Each row is a point. Examples show where two turns around zero, p and q, send a point. Write where each new point lands after one turn and then the other. Backwards means that the second turn is done in reverse. Each puzzle has new turns, and all numbers are rounded.
(in the rows, 128 means zero)

Turn p:
[ 81 103] -> [ 90 165]
[137 115] -> [118 115]
[166 166] -> [176 103]
Turn q:
[150 173] -> [108 174]
[92 91] -> [133  77]
[145 159] -> [116 161]
[125  90] -> [155 101]
Where do these land?
q, then p: [137 108] -> [128 106]
p, then q: [155 112] -> [147 103]
p, then q: [113 201] -> [143 201]
q, then p: [148 112] -> [140 105]
p, then q: [ 87 107] -> [ 82 125]

Turn p:
[106 131 106] -> [121 122  98]
[101 115 127] -> [103 134 113]
[220 116 132] -> [168  84 199]
[142 141 171] -> [141 160 160]
[ 84 120 151] -> [ 94 163 114]
[115 145  82] -> [141 106  84]
Turn q:
[165 174  97] -> [183  97 148]
[162 144 119] -> [152  98 127]
[142 112 112] -> [141 127 105]
[ 94 118 127] -> [114 161 132]
[ 77  92 184] -> [ 50 158 127]
Where do these land?
q, then p: [158 113 120] -> [123  94 126]
p, then q backwards: [124  53  96] -> [155 126 205]
q, then p backwards: [115 173 137] -> [165 112 153]
p, then q backwards: [122 173 176] -> [ 82 130  81]
q, then p: [122 128 111] -> [146 126 132]

Turn p:
[144 144 131  84] -> [160 165 137 131]
[118 136 192 117] -> [ 97 173 138  92]
[ 73 156  91 123] -> [135 128  59 147]
[135 164  90 135] -> [137 127 114 178]
[170  66 138 172] -> [111  70 187 106]
[107 136 147  99] -> [134 159 111 108]
[149  95 107 167] -> [121  74 151 135]
Turn q:
[163 148  98 193] -> [140 134 180 190]
[ 91 131 113  98] -> [112 129  81 127]
[ 94 126 173  59] -> [ 96 124  85  57]
[164 121 123 118] -> [148 156 143 119]
[158 145 132 171] -> [128 127 178 152]
[ 98  96 129 129] -> [144  97 102 123]
Where do these land?
q, then p: [ 96 183 134 131] -> [106 113  73 110]
p, then q backwards: [121 116 190  94] -> [170 139 157  78]
p, then q backwards: [165 136 138 169] -> [130 166 140 168]
q, then p: [141 129  87  99] -> [127 135 122 179]
p, then q: [118  76  91 148] -> [190 126 112 106]

Turn p:
[143 150 103 133 133 152] -> [157 117 122 137  99 135]
[129 135 103 153  69  73] -> [118 187  75 163 140 124]
[112 190 142 135 125 158] -> [185 153 161 121 117 139]
[ 81  92 136 178 138  77] -> [ 70 153 131 149 171 178]
[125 129  87 142 166 104] -> [130 103  97 139 138 174]
[100 136 124 100 172 132] -> [139 103 135  86 141 157]
[145 111 137  78  66 187] -> [122 143 135  92  68  56]
[165  91 177  70 148 151] -> [112  74 155  94 139  63]
[153 118 143 163 134 119] -> [118 119 140 171 140 124]
Turn q:
[167 138 185 129 125 100] -> [148 112 159  65 137 127]
[101 139 147 148 145 121] -> [117 161 122 106 112 128]
[143 138 105 166 170 102] -> [178 156 114 126 101 105]
[128  83 139  75 114 167] -> [103 101 116 144 190 161]
[141 126 125 133 109 173] -> [125 129 157 157 140 155]
[100 199  78 137 162  78] -> [142 129  85 127  31 102]
[117  73 116 107  70 156] -> [ 83 107 143 172 185 119]
Where do these land?
q, then p: [107  80 114 155 136  76] -> [149 128  76 135 179 154]
q, then p backwards: [158 108 148 144 179 155] -> [ 97 189 127 130 133 103]
q, then p: [120  94 167  82  98 138] -> [102  93 151  83 134 166]
p, then q: [ 82 113 149 116 126 123] -> [104 121 103 109 118 163]
q, then p: [110 172 121  89  96  76] -> [ 63 162  94  98 126 116]
q, then p backwards: [145 147  81 140 141 148] -> [154 157 107 164 124 145]
q, then p: [175 182 116 169 120 180] -> [137 148 188 170 111  69]

Turn p:
[135 110 141 142 138 117 109 116] -> [148 124 136 140 141 131 116 106]
[139 130 134 143 126 118 151 126] -> [135 119 135 150 122 119 135 142]
[128 103 147 125 113 135 137 114] -> [123  98 118 141 143 134 132 121]
[132 144  57 130  83 147 105 120] -> [ 79 189  87 141 120 123 134 113]
[143 122 143 128 145 142 126 136] -> [125 121 155 126 139 137 122 129]
[115 138 150 133 134 135 128 120] -> [134 111 138 120 114 132 137 116]
[139 133 150 108 130 119 127 120] -> [142 117 128 127 128 156 128 136]
[111 144 139 123 139 109 138 180] -> [137 120 138  99 104 110  99 162]
[110 127  91 121 143 129 131 120] -> [129 154 116 109 140 109 148 127]
Turn q:
[137 110 129 121 118  97 127 126] -> [121 124 115 127 114 108 137 104]
[144 146 149 144 116 149 111 152] -> [164 106 140 144 129 127 133 150]
[126 123 154 136 116 127 101 132] -> [155 126 148 141 122 119 137 115]
[ 97 126 133 134 120 132 105 111] -> [134 157 154 142 129 125 121 117]
[143 114  96 131 113 124 128 120] -> [112 120 112 135 135 107 104 121]
[128 121 138 143 147 125 106 126] -> [136 127 139 138 148 132 144 112]
[135 121 107 125 119 146 144 120] -> [116 121 120 123 130 131  97 134]
[150  96 130  92 117 138 150 142] -> [116  91 129  92 105 123 111 120]
[110 159 125 144 158 116 162 107] -> [115 163  98 131 135 167 143 141]
[135 146 147 110 130 138 103 135] -> [158 128 144 111 135 117 139 139]
[104 144  99 127 155 116 170 136] -> [ 80 145 109 123 128 152 141 154]
Where do these land?
q, then p: [146 123 137 115 130 113 146 120] -> [118 140 105 128 142 133 141 133]
q, then p: [ 75 138 136 134 129 109 118  97] -> [127 130 140 132  70 141 156 126]
q, then p: [136 134 120 139 126 114 118 112] -> [141 149 133 135 124 120 137 127]
q, then p: [146 111 135 139 135 225 127 133] -> [112 109 177 111 176 162  83  90]
q, then p: [126 140 118 136 133 120 145 139] -> [115 130 126 120 124 106 126 134]
q, then p: [123 110 129 138 126 111 126 139] -> [134 114 118 140 126 114 139 119]
q, then p: [128 138 137 129 106 129 124 140] -> [125 125 125 147 123 128 109 136]
q, then p: [146 134 131 112 145 114 120 144] -> [137 123 121 124 147 122 137 156]
p, then q: [127 124 109 109 121 118 129 129] -> [114 128 126 124 141 121 131 149]

Turn p:
[ 97 109 137 143 120 154 131 109 152] -> [ 93 104 101 127 144 146 137 121 134]
[110 136 151 143 141 145 131 138  98] -> [134 114 101 136 121 124 127 161 107]
[141 124 101 135 132 114 161 122 102] -> [160 125 126 152 110 133 103 113 141]
[128 114 127 123 142  95 109  97 105] -> [142 124 146 151 100 136 165 124 132]
[128 106 151 137 124 137 107 153 142] -> [100 108 138 105 126 118 128 134 106]
[133 153 125 132 100 100 151 128 154] -> [118 150 144 123 132 137 104 138 170]
[146 140 144 162 120 157 127  97 156] -> [ 84 154 109 132 129 163 118 121 114]
[140 118 122  93 164 111 138 140 101] -> [185 116 148 126 126 126 136 126 114]
[113 142 103 118 121 126 104 145 157] -> [112 138 143 127 163  98 135 122 140]
[145 137 119  93 116 143 121 151 113] -> [153 146 122  99 130  98 127 119 121]
Turn q:
[114 147 115 120 139 112 116 121 121] -> [145 137 128 156 126 123 122 127 142]
[134 136 156 125 148 130 113 142 101] -> [162 135 139 122 110 128 151 137 115]
[125 123 125 171 112 115 133 126 102] -> [115 129 137 112  91 128 114 148 151]
[112 112 129 125 125 132 116 111 104] -> [146 112 133 120 114 110 116 116 137]
[118 128 127 121 110 132 131 131 107] -> [130 134 144 121 122 110 113 126 124]
[115 128 126 123 186 128 176 130 151] -> [105 134 102 164 108 151 156  89 103]
[127 130 156 114 108 123 132 121 157] -> [124 149 115 105 157 126 136 113 134]
[124 139 115 128 116 136 127 138 109] -> [130 132 149 133 123 123 110 137 121]
[136 111 123 118 119 114 115 144 131] -> [122 119 134 128 142 108 142 142 133]
[188 134 118 139 131 128 124 117 102] -> [139 116 102 122 115 130 115 181 106]
[115 120 118 124 114 156 124 127 225] -> [ 89 113 123 125 203 170 133  93 143]
Where do these land?
q, then p: [149 152  96 110 117 104 100 137 148] -> [121 115 158 153 148 122 102 146  94]
p, then q: [108 125 129 137 103 100 143 127 116] -> [101 124 134 118 157 133 140 129 147]
p, then q: [112 110 152 140 137 151 135 111 158] -> [128  98 147 137 117 129 120  91 112]
q, then p: [154 106 133 123 127 119 104 163 117] -> [153  99 145 108 119 130 101 145 130]
p, then q: [162 137 120 137 116 120 128 113 103] -> [133 148 131 114 140 135  97 150 140]
q, then p: [120 117 117 159 131 148 120 106 109] -> [103 123 125  99 118 118 144 103 126]
p, then q: [138 153 145 142 137 139 159 154 104] -> [144 114 159 138 140 122 134 172 125]
q, then p backwards: [110 152 112 121 162 106 128 107 137] -> [122 139  96 143 132 128 143  93 107]
p, then q backwards: [ 99 124 139 118 107 138 119 103 125] -> [138 107 142 141 141 101 130 123 150]
q, then p: [128 103 136  93 142 155 143 159 163] -> [167  98 102 155 116 161 138 137 126]
